Each row is a point. Two turns around zero, p and q, are shown by what they do to some points. Where does a point land after both, in the order given? Backwards means that the second turn is done in reverse. Each puzzle has new turns, and all numbers are rounded.
(in the rows, 128 means zero)

Turn p:
[166  89] -> [ 74 122]
[104 136] -> [149 142]
[114 160] -> [162 119]
Turn q:
[68 93] -> [153 193]
[153 122] -> [105 117]
[148 141] -> [121 105]
[115 125] -> [136 139]
[157 159] -> [125  86]
Where do these land?
p, then q: [157  76] -> [180 158]
p, then q: [144 138] -> [118 144]
q, then p: [154 156] -> [100 154]
p, then q: [ 89 129] -> [128  89]
p, then q: [ 96 141] -> [116  96]

Turn p:
[104 112 115 151] -> [148  97 134 140]
[116 118 169  73] -> [144 177 165  97]
[205 127 123 136] -> [109 150  57 119]
[ 97 134 144 149] -> [140 123 152 159]
[117 149  90 131] -> [100  94 134 125]
Turn q:
[102 131 102 117] -> [103 104 144 127]
[153 201 137 145] -> [ 92 166  80 164]
[ 89  95 110 154] -> [140 102 177 147]
[123  93 152 111] -> [152 135 148  95]
[174 120 139 113] -> [153 134  90 107]
Where do these land?
q, then p backwards: [100 145 143  76] -> [140 153 110  74]
q, then p: [178 129 131 156] -> [104 100  84 129]
q, then p: [119 114 147 127] -> [118 151 128 128]
q, then p backwards: [102 140 130 191] -> [ 98 157 170 164]
p, then q backwards: [141 113  89  91] -> [133 116 124  72]

Turn p:
[ 53  91 119 113 145 143] -> [ 78 126 156  81  85 107]
[ 94 214 143 136  88 107] -> [177 108  66  65 142 136]
[148 151 109 124 105 155] -> [155 119 115 142 107 159]
[148 166 100 117 133 148] -> [143 144 107 135 116 173]
[146 102 114 142 135 129] -> [108 124 134 160 129 127]
[147 115 175 132 151  84] -> [130 150 142 133 184  91]
[147 122 119 150 136 145] -> [122 133 116 160 117 127]
[147 100 111 124 122 101] -> [110 108 148 147 153 138]
[121  91 161 115 138 141] -> [127 142 167 130 118  94]
Turn q:
[102 124  94 112 154 131] -> [111 114 116 153  91 114]
[124 149 176 132 112 136] -> [137 130 115 115 160 169]
[129 112  87 130 145 157] -> [118  92 134 140 113  92]
[127 100 108 114  63 113] -> [114 135 187  93 102 143]
[225 131 127 118 154 132] -> [200 133 117  96 142  68]
[116 143 212 151 143 122] -> [121 156  81 122 189 166]
[108 127  99 150 143 120] -> [109 129 137 164 122 113]
[120 123 134 119 141 123] -> [120 134 112 127 121 127]
[102 143 116 125  98 119] -> [122 129 152 140 112 160]
Where do these land?
q, then p: [107 128 133 102 133 101] -> [145 108 111 117 107 146]
p, then q: [160  86  91 163 147 109] -> [ 72 126 129 174 158 127]
q, then p: [103 141 110 110 111 165] -> [124 105 157 147 101 103]
q, then p: [142 154 143 116 195 139] -> [ 88 107 107 163 143 171]
q, then p: [158 138 142 104 136 167] -> [113 127 166 158 137 154]
q, then p: [104 108 144 146 119 110] -> [126 143 113  95 110 122]
q, then p: [122 142 133 154  55 103] -> [178 178 127 123 104  92]

Turn p:
[156 156 112 160 150 156  96 103] -> [161  83 122 135 104 153 132  91]
[152 114 155 111 143 163 153  87] -> [118  76 134  88 131 140 133 158]
[147  99  92  94 129 144 144 171] -> [106 146  78 139 153 150 159 150]
[131 153 146  90 117 119 127  95] -> [119 125 176 120 124 157 123 146]
[ 89 119 123 120  91 110 125 166] -> [103 178 123 150 145 112 104 125]
[ 82 133 124 100 141 128 149 143] -> [100 131 142 165 147 106 135 152]
[147 144 119 145 136 112 144 119] -> [136 127 138 116 114 124 157 111]
[ 95  97  91 162 110  87  94 152] -> [163 180 110 150 162 101 111  92]
[132 114 162 154 131  96  97 148] -> [165 157 118 120 101 106 101 135]
[150 151 156 145 131 165 151  97] -> [109  77 138  97  98 131 128 120]
Turn q:
[ 82 107 143 126 112  95 132 102] -> [135 124  89 130  91 144 162 149]
[162 132 124 108 104 152 115 135] -> [115 155 160 104 145 121 131 120]
[136  97 138 141 152 158  98 108] -> [ 96 139 111 143 168 155 125 136]
[113 135 104 113 126 156  90 114] -> [102 127 141 143 152 122 169 119]
[110  91 133 108 171 149 109 136] -> [ 94  99 135 144 145 174 129 141]
[130 146 127 145 108 157  91 154] -> [ 91 132 140 124 148  84 129 137]
[146 157 158  99 134  91 141 140] -> [173 106 141  87 127 128 121 142]
[148 129 101 126 102 117  99 153] -> [125 152 167 136 127 102 134 151]
[116 141 127 161 115 105 225 124] -> [169 128  92 126  61 119  86  81]
[137 143 126 153 155 100 181 114] -> [178 119 104 142 114 133  93 104]
Where do these land?
q, then p: [160 149 104 108 131 144 122 120] -> [141 102 152 113 104 121 134 150]
q, then p: [132 151 163 132 140  96  99 148] -> [144 162  93 138 125 130 147 161]
p, then q: [108 133 124  82 114 113  99 133] -> [105 104 117 124 160  95 105 129]
p, then q: [117 115  94 179 142 178 176  88] -> [150 136 108 165 102 214 143 134]
q, then p: [115 160 146  97 100 104 132 130] -> [105 157 133 100 137 146 147 158]
p, then q: [108 126 144 139 149  97  91 159] -> [153 153 135 128 143  81 111 149]
q, then p: [132 134 136 126  90 134 112 148] -> [114 157 153 142 122 122 127 146]
p, then q: [123  85 147 160 166 171 160 111] -> [142 137 163 161  93 179 129 165]
q, then p backwards: [134  92 134 164 137 124 136  94] -> [135 113 112 115 113 137  96 172]
p, then q: [151 135  89  93 111 118 154 149] -> [121  93 117 129 114 118 121  72]
